Every row gives one point. To make a cloud, some directions were put in groups of two or more. Within a group, all points are equally far from the middle, so they leave a hole (a ring in 2 directions, a hollow ball in 3). The other directions are filled evenly. Then the cloud was stretched, turned, moved and blurred a little. How many holes are there, and how many directions does each take, smallest first?

Cloud:
[[-0.05 -0.01]
 [ 0.32  0.55]
 [-0.43  0.15]
 [-0.57  0.20]
 [ 0.52  0.16]
 [ 0.58  0.03]
 [-0.44  0.30]
 [-0.42  0.08]
 [ 0.08  0.21]
 [-0.08 -0.18]
 [-0.22  0.07]
 [ 0.20  0.58]
 [-0.11  0.21]]
Holes: 0

Cloud, 22 rows:
[[-0.29  0.00 -0.07]
 [-0.15 -0.28  0.81]
 [-0.17 -0.44 -0.24]
 [-0.03 -0.27  0.57]
 [ 0.29  0.03  0.03]
 [-0.17 -0.39  0.25]
 [-0.02  0.23 -0.19]
 [-0.14 -0.49  0.35]
 [ 0.47  0.00  0.21]
 [ 0.25  0.18 -0.01]
 [-0.16 -0.39 -0.29]
 [ 0.18 -0.29  0.58]
 [-0.02  0.25  0.61]
 [-0.22  0.39  0.43]
 [-0.01  0.44  0.29]
 [-0.05 -0.41  0.00]
 [ 0.40 -0.07  0.18]
 [-0.08  0.19  0.56]
 [ 0.21  0.18  0.55]
 [ 0.04 -0.40 -0.16]
 [-0.31 -0.46  0.65]
 [ 0.21 -0.36 -0.11]]
Holes: 0

Cloud, 21 rows:
[[ 0.46  0.18  0.30]
 [-0.27  0.17  0.40]
 [ 0.43 -0.09 -0.16]
 [ 0.31  0.30 -0.40]
 [ 0.14 -0.21  0.17]
 [-0.05  0.05  0.49]
 [-0.11 -0.01  0.38]
 [-0.39  0.15  0.10]
 [-0.26 -0.19  0.07]
 [-0.46 -0.01 -0.52]
 [-0.32 -0.44 -0.27]
 [ 0.05  0.42 -0.45]
 [ 0.20  0.40 -0.41]
 [ 0.13  0.60 -0.22]
 [ 0.33 -0.03  0.26]
 [-0.27 -0.47 -0.25]
 [ 0.37 -0.22 -0.13]
 [ 0.28 -0.03  0.33]
 [ 0.37  0.58 -0.04]
 [ 0.32  0.37 -0.31]
 [-0.11  0.12 -0.83]]
Holes: 1 (2)

Cloud (20 x 3):
[[ 0.41  0.15  0.19]
 [-0.23  0.35 -0.24]
 [-0.04  0.35  0.35]
 [ 0.12  0.27 -0.61]
 [-0.32 -0.17  0.18]
 [ 0.58 -0.41 -0.56]
 [-0.61 -0.30 -0.17]
 [ 0.09 -0.46 -0.42]
 [-0.27  0.36  0.07]
 [-0.14 -0.40  0.22]
 [ 0.28  0.37 -0.11]
 [ 0.10 -0.20 -0.22]
 [-0.15 -0.03 -0.51]
 [ 0.15  0.43 -0.32]
 [-0.47  0.14 -0.08]
 [-0.06  0.30 -0.64]
 [ 0.06 -0.38  0.15]
 [ 0.19 -0.27 -0.50]
 [-0.46  0.24  0.16]
 [-0.11 -0.26  0.25]]
Holes: 0

Cloud (28 x 4):
[[-0.12  0.11  0.59 -0.12]
 [-0.35  0.12 -0.18  0.54]
 [ 0.19  0.15 -0.01  0.53]
 [ 0.09 -0.47 -0.14 -0.22]
 [ 0.41 -0.11  0.17  0.26]
 [-0.28  0.34 -0.03  0.50]
 [-0.45  0.11 -0.15  0.48]
 [-0.05  0.38  0.36  0.25]
 [ 0.04 -0.16 -0.01 -0.60]
 [-0.40  0.02  0.22 -0.56]
 [-0.12  0.19  0.57 -0.22]
 [-0.31  0.03  0.47 -0.44]
 [-0.24  0.63 -0.35 -0.18]
 [-0.04  0.33  0.46  0.13]
 [-0.44 -0.12 -0.18  0.44]
 [-0.33 -0.40 -0.12  0.29]
 [ 0.31  0.15 -0.26  0.41]
 [-0.51  0.57 -0.17 -0.03]
 [ 0.38  0.33  0.02 -0.37]
 [-0.33  0.02  0.20 -0.61]
 [-0.46 -0.32  0.00  0.26]
 [ 0.02  0.02  0.53  0.15]
 [-0.31 -0.45 -0.04  0.24]
 [ 0.45  0.06 -0.05  0.30]
 [-0.15 -0.13 -0.45 -0.28]
 [-0.40 -0.40  0.06  0.22]
 [ 0.06  0.38  0.34 -0.47]
 [-0.06  0.36  0.49  0.00]]
Holes: 2 (2, 2)

Cloud (30 x 4):
[[ 0.00  0.27  0.04  0.60]
 [ 0.05 -0.33  0.53 -0.45]
 [ 0.11 -0.66  0.17 -0.28]
 [-0.13 -0.47  0.11  0.40]
 [ 0.04 -0.35  0.08 -0.67]
 [-0.10 -0.03  0.38  0.54]
 [-0.32 -0.53  0.05  0.08]
 [-0.36 -0.28  0.36  0.19]
 [ 0.34 -0.46  0.04  0.18]
 [-0.10 -0.56  0.07  0.30]
 [ 0.11 -0.61  0.04  0.19]
 [-0.04  0.14 -0.41  0.41]
 [-0.09 -0.19  0.62 -0.36]
 [ 0.42 -0.35  0.17  0.07]
 [ 0.09 -0.13  0.69 -0.06]
 [ 0.20 -0.06 -0.50  0.33]
 [ 0.01  0.27  0.14  0.59]
 [ 0.48  0.04 -0.17 -0.04]
 [-0.03 -0.24  0.38 -0.61]
 [-0.02  0.41  0.08 -0.21]
 [ 0.03  0.05 -0.49  0.36]
 [-0.06  0.44  0.05 -0.08]
 [-0.31 -0.07  0.50 -0.29]
 [ 0.22 -0.13 -0.49 -0.26]
 [ 0.48  0.04 -0.17 -0.03]
 [ 0.09 -0.30 -0.34 -0.51]
 [ 0.46  0.00 -0.25 -0.03]
 [ 0.20 -0.10 -0.57  0.03]
 [ 0.19  0.44  0.24  0.24]
 [ 0.13 -0.13  0.67 -0.07]]
Holes: 2 (2, 2)

Cloud:
[[ 0.08 -0.29  0.25  0.39 -0.31 -0.52]
 [ 0.01 -0.02  0.44  0.43  0.31  0.04]
 [ 0.02  0.27  0.36 -0.02 -0.24  0.24]
 [ 0.24  0.12  0.56 -0.22 -0.68  0.29]
 [ 0.19  0.08  0.13  0.05  0.14 -0.79]
 [ 0.28  0.01 -0.07 -0.31  0.51  0.05]
 [-0.12 -0.02 -0.54  0.27 -0.14 -0.40]
 [ 0.37  0.10  0.08 -0.69  0.17  0.41]
 [-0.21  0.05  0.24  0.62  0.36 -0.15]
 [-0.14  0.16  0.00  0.35 -0.55  0.10]
 [ 0.22  0.24 -0.50  0.10  0.03  0.01]
 [ 0.05  0.40  0.08  0.48 -0.18  0.18]
 [-0.08 -0.13  0.34  0.08 -0.48 -0.48]
 [ 0.29 -0.02  0.38 -0.39  0.30  0.22]
 [-0.01 -0.05  0.01  0.18  0.68 -0.09]
 [ 0.18 -0.11  0.38  0.01 -0.58 -0.19]
 [ 0.28 -0.25 -0.38  0.12 -0.09  0.27]
 [-0.24  0.37  0.08 -0.05 -0.09  0.13]
 [ 0.40  0.24 -0.26 -0.67  0.17 -0.12]
 [ 0.45  0.32  0.09 -0.36  0.07 -0.40]
 [ 0.10 -0.17 -0.52  0.19 -0.11 -0.02]
 [ 0.47  0.10 -0.11 -0.32  0.60 -0.22]
 [ 0.06 -0.01  0.59 -0.26 -0.64  0.00]
 [ 0.26  0.04 -0.21  0.26  0.90 -0.06]
 [-0.22  0.02  0.34  0.10  0.51 -0.50]
 [ 0.08  0.37  0.50  0.15  0.24 -0.36]
 [ 0.12  0.29  0.65 -0.36 -0.05 -0.56]
 [ 0.18 -0.30  0.04 -0.18  0.04 -0.81]
 [ 0.28  0.05  0.37  0.24 -0.21 -0.24]
 [-0.07  0.25 -0.78 -0.26  0.25  0.04]
 [-0.09 -0.45 -0.42  0.19  0.22 -0.31]
 [ 0.52 -0.41  0.08 -0.47 -0.20  0.15]
 [ 0.36  0.02  0.06 -0.02  0.20 -0.59]
 [ 0.18 -0.30  0.48  0.16 -0.45 -0.44]
 [ 0.42  0.15 -0.34  0.42  0.06  0.23]
 [ 0.24  0.29 -0.57  0.22  0.18  0.05]
 [ 0.39  0.50  0.50  0.06  0.03 -0.01]
 [-0.02  0.35 -0.05 -0.60  0.26  0.18]
 [ 0.08  0.33  0.44 -0.30 -0.40  0.09]
 [ 0.30  0.26  0.15  0.45  0.14 -0.30]
 [ 0.13 -0.47 -0.20  0.26  0.34 -0.47]
 [ 0.30  0.33 -0.20  0.50 -0.01  0.09]
 [ 0.71 -0.01  0.07 -0.24  0.28  0.04]
 [ 0.04 -0.37 -0.41 -0.17 -0.41 -0.07]
 [ 0.06  0.44  0.51 -0.18  0.44 -0.31]
 [-0.18 -0.50  0.11 -0.51  0.14 -0.52]
 [-0.20 -0.22 -0.50 -0.36  0.11 -0.34]
 [ 0.85  0.21  0.18 -0.19  0.17  0.10]
 [ 0.06  0.04  0.19 -0.17  0.39  0.09]]
Holes: 1 (2)

Cloud:
[[-0.03 -0.27  0.46 -0.06  0.05  0.39]
 [-0.08  0.17  0.26  0.57  0.18  0.21]
 [ 0.34  0.03 -0.01  0.20 -0.68 -0.14]
 [-0.32  0.04 -0.34  0.03 -0.29  0.03]
 [ 0.62  0.08  0.12  0.10  0.31 -0.04]
 [-0.09 -0.18 -0.21 -0.22 -0.51  0.15]
 [ 0.53  0.28  0.28  0.22  0.32  0.06]
 [-0.03  0.58 -0.08  0.10  0.14  0.04]
 [-0.09 -0.67 -0.08 -0.10 -0.08  0.17]
 [-0.62 -0.02  0.30  0.35 -0.08 -0.16]
 [ 0.31 -0.48 -0.42  0.08 -0.39  0.39]
 [ 0.22 -0.17 -0.49  0.48 -0.15 -0.18]
 [ 0.11 -0.49 -0.39  0.06 -0.02 -0.11]
 [ 0.37 -0.34 -0.03 -0.13 -0.13 -0.05]
 [-0.07 -0.01  0.46  0.10 -0.65  0.05]
 [ 0.07 -0.48 -0.12  0.69 -0.35  0.42]
 [ 0.16 -0.27  0.22  0.12 -0.34 -0.39]
 [ 0.04 -0.75 -0.06  0.44  0.28  0.31]
 [ 0.00 -0.61 -0.09  0.54 -0.58  0.23]
 [-0.08 -0.31 -0.55  0.44 -0.23  0.30]
 [ 0.65  0.35 -0.07  0.11 -0.19 -0.04]
 [ 0.14 -0.06 -0.52  0.11  0.05  0.46]
 [-0.72 -0.05  0.19  0.05 -0.27  0.30]
 [-0.20 -0.50  0.16 -0.17 -0.10  0.56]
 [ 0.32  0.00  0.31 -0.21 -0.28  0.47]
 [ 0.27 -0.11  0.46  0.32 -0.16 -0.27]
 [ 0.05 -0.14 -0.20  0.30 -0.38 -0.44]
 [-0.02  0.13 -0.46  0.10 -0.17  0.17]
 [ 0.00 -0.17  0.05 -0.03  0.29 -0.39]
 [-0.55 -0.16  0.35 -0.22 -0.10  0.20]
 [ 0.37 -0.62 -0.20  0.40  0.06 -0.16]
 [-0.16 -0.30 -0.57  0.22  0.07  0.20]
 [ 0.25 -0.27 -0.33 -0.07 -0.39  0.58]
 [-0.22  0.16  0.05 -0.22  0.00 -0.33]
 [ 0.56  0.28  0.30 -0.07  0.02  0.17]
 [-0.05 -0.62  0.30  0.32 -0.34  0.22]
 [ 0.42  0.33 -0.10  0.43 -0.37  0.11]
 [ 0.34 -0.57 -0.39  0.47  0.14  0.54]
 [ 0.66 -0.27 -0.11  0.35 -0.43  0.29]
 [ 0.17 -0.32  0.42  0.00 -0.40  0.23]
 [-0.22 -0.43  0.24 -0.06  0.31  0.26]
 [ 0.44  0.07  0.16  0.22  0.23  0.57]
 [ 0.24  0.06  0.08  0.37 -0.64 -0.23]
 [-0.40 -0.12 -0.03 -0.14 -0.44  0.62]
 [-0.49 -0.16 -0.15  0.46 -0.04  0.43]
 [-0.03 -0.38 -0.34  0.06 -0.58  0.53]
 [ 0.16  0.19 -0.30  0.02  0.36  0.33]
 [ 0.32 -0.58 -0.22  0.54  0.15  0.55]
 [-0.23  0.05 -0.43  0.29  0.14  0.16]
 [ 0.27 -0.16 -0.12  0.54 -0.38 -0.38]
 [ 0.31 -0.04  0.44  0.08 -0.18 -0.29]
 [ 0.57 -0.54 -0.05  0.33 -0.31  0.26]
 [-0.37 -0.48  0.14  0.51  0.29  0.22]
 [ 0.39 -0.17 -0.21  0.04 -0.15 -0.31]
 [ 0.46 -0.39 -0.11  0.03 -0.52  0.32]]
Holes: 1 (6)

Cloud (73 x 8):
[[ 0.09 -0.40 -0.18 -0.08  0.17  0.24  0.38  0.01]
 [ 0.53  0.59 -0.08  0.11 -0.66  0.13  0.30 -0.01]
 [ 0.42  0.37 -0.37  0.26  0.06  0.12  0.57 -0.06]
 [ 0.18 -0.04 -0.58 -0.01 -0.38  0.64 -0.23 -0.01]
 [-0.40 -0.13 -0.33  0.06  0.11 -0.16  0.21  0.20]
 [ 0.87  0.55  0.15 -0.09  0.41  0.23 -0.21 -0.24]
 [-0.25 -0.22  0.37 -0.26  0.15 -0.07  0.00  0.11]
 [ 0.63 -0.41 -0.09 -0.16 -0.39 -0.31  0.32  0.00]
 [-0.10 -0.26 -0.60  0.32  0.00  0.02  0.16  0.28]
 [ 0.35 -0.50  0.25  0.13  0.48 -0.27 -0.47 -0.09]
 [ 0.82 -0.01  0.28 -0.21 -0.16 -0.21 -0.92  0.16]
 [-0.32  0.05 -0.09 -0.78  0.04  0.04  0.72  0.17]
 [ 0.62 -0.09  0.04  0.60  0.11  0.16 -0.37 -0.02]
 [ 0.26 -0.25 -0.09  0.07 -0.13  0.24 -0.64  0.33]
 [-0.01  0.25  0.13  0.28 -0.40  0.02  0.06  0.51]
 [-0.15  0.02  0.28  0.64 -0.12 -0.07 -0.04  0.27]
 [-0.21  0.04 -0.11 -0.33 -0.71 -0.24  0.01 -0.12]
 [-0.07 -0.18 -0.24 -0.69  0.02 -0.23  0.09  0.42]
 [-0.55 -0.39 -0.37  0.30  0.19  0.10 -0.04  0.49]
 [ 0.29  0.04  0.19 -0.24  0.03 -0.28  0.49 -0.39]
 [ 0.43  0.05 -0.29 -0.40 -0.15 -0.69 -0.23 -0.12]
 [ 0.76  0.61 -0.07 -0.33 -0.23  0.20 -0.48 -0.20]
 [-0.33 -0.18  0.11 -0.30  0.10  0.27 -0.32  0.00]
 [ 0.20  0.11 -0.20  0.29 -0.37  0.11 -0.77 -0.04]
 [-0.11 -0.24  0.04 -0.35 -0.03 -0.34  0.39  0.28]
 [-0.03 -0.01 -0.53 -0.16  0.42  0.19  0.69 -0.06]
 [ 0.12  0.12  0.03 -0.44  0.12  0.59 -0.14  0.09]
 [-0.45 -0.03 -0.04 -0.33  0.19 -0.21  0.45  0.10]
 [-0.19  0.06  0.06 -0.34  0.26  0.00 -0.01  0.03]
 [ 0.02  0.11 -0.20 -0.39  0.09 -0.29  0.71  0.11]
 [ 0.26  0.04  0.42 -0.06  0.54  0.52  0.36  0.09]
 [ 0.37  0.12 -0.07 -0.59 -0.24 -0.28 -0.17  0.28]
 [-0.07  0.11 -0.22 -0.27 -0.39  0.18  0.84 -0.01]
 [-0.30 -0.26 -0.28 -0.72  0.13 -0.28  0.04  0.58]
 [ 0.11 -0.33 -0.32 -0.15  0.41 -0.02  0.22 -0.29]
 [ 0.23 -0.43  0.01 -0.45 -0.25  0.34 -0.25  0.21]
 [-0.14  0.27 -0.01 -0.16 -0.18  0.31  0.26  0.63]
 [-0.43 -0.21  0.16 -0.03  0.73  0.13  0.93  0.27]
 [ 0.65  0.13  0.12 -0.43 -0.46  0.18  0.01  0.06]
 [ 0.42  0.09 -0.15 -0.28 -0.36  0.27 -0.47  0.16]
 [-0.18 -0.40 -0.09 -0.07 -0.32 -0.21  0.31  0.34]
 [ 0.17 -0.14 -0.01 -0.57 -0.17  0.11 -0.92  0.33]
 [-0.20 -0.51 -0.59 -0.43  0.10 -0.22 -0.34  0.36]
 [-0.17 -0.46 -0.17 -0.45 -0.30  0.15 -0.34  0.30]
 [ 0.05 -0.16 -0.13 -0.04  0.21  0.21 -0.41 -0.44]
 [ 0.08  0.38  0.08  0.02 -0.02  0.28 -0.37  0.48]
 [-0.32  0.27  0.02 -0.05  0.01 -0.23 -0.06  0.13]
 [ 0.45  0.01 -0.12  0.39  0.12  0.54  0.15 -0.04]
 [-0.13  0.13 -0.30 -0.34 -0.08 -0.05  0.88  0.19]
 [-0.17 -0.14  0.06 -0.04  0.24  0.50 -0.47  0.38]
 [-0.05 -0.28  0.43  0.43  0.00  0.10 -0.29  0.03]
 [-0.43 -0.22 -0.03  0.09  0.32 -0.09  0.16 -0.16]
 [-0.16 -0.05 -0.16 -0.21  0.12 -0.24  0.28 -0.29]
 [ 0.53 -0.23 -0.20 -0.06 -0.24  0.28 -0.13  0.11]
 [ 0.14 -0.07  0.21 -0.53 -0.47  0.11  0.35  0.20]
 [ 0.11 -0.38 -0.45  0.22 -0.09  0.44  0.11 -0.07]
 [ 0.94 -0.53  0.03 -0.46 -0.17 -0.12 -0.47  0.56]
 [ 0.28 -0.18  0.10 -0.57 -0.29 -0.08 -0.41  0.45]
 [-0.41 -0.43 -0.14  0.16  0.00 -0.09 -0.08  0.39]
 [ 0.40  0.74  0.23  0.31 -0.28 -0.08  0.53  0.09]
 [ 0.25 -0.14 -0.07 -0.33  0.41 -0.26  0.57  0.34]
 [ 0.39 -0.22  0.29  0.17  0.36 -0.13 -0.31 -0.12]
 [ 0.40  0.38  0.02 -0.39  0.01  0.04 -0.38 -0.13]
 [ 0.52 -0.26 -0.31  0.22 -0.69 -0.09  0.18  0.29]
 [ 0.27 -0.14  0.00 -0.01 -0.06  0.23 -0.25  0.55]
 [-0.13 -0.25  0.11 -0.03 -0.24 -0.04 -0.21  0.15]
 [ 0.91  0.09  0.23 -0.03 -0.09 -0.27 -0.56  0.23]
 [ 0.40  0.09  0.05  0.15  0.19 -0.20  0.65 -0.56]
 [-0.26  0.47  0.22 -0.14 -0.32  0.17  0.10 -0.22]
 [ 0.11  0.16  0.56  0.08  0.36  0.31  0.48  0.03]
 [-0.45 -0.39 -0.09 -0.69 -0.18 -0.10 -0.16  0.42]
 [ 0.09  0.41  0.18 -0.03 -0.18 -0.33  0.65 -0.10]
 [ 0.27  0.30 -0.11 -0.17  0.24  0.03 -0.37  0.07]]
Holes: 0
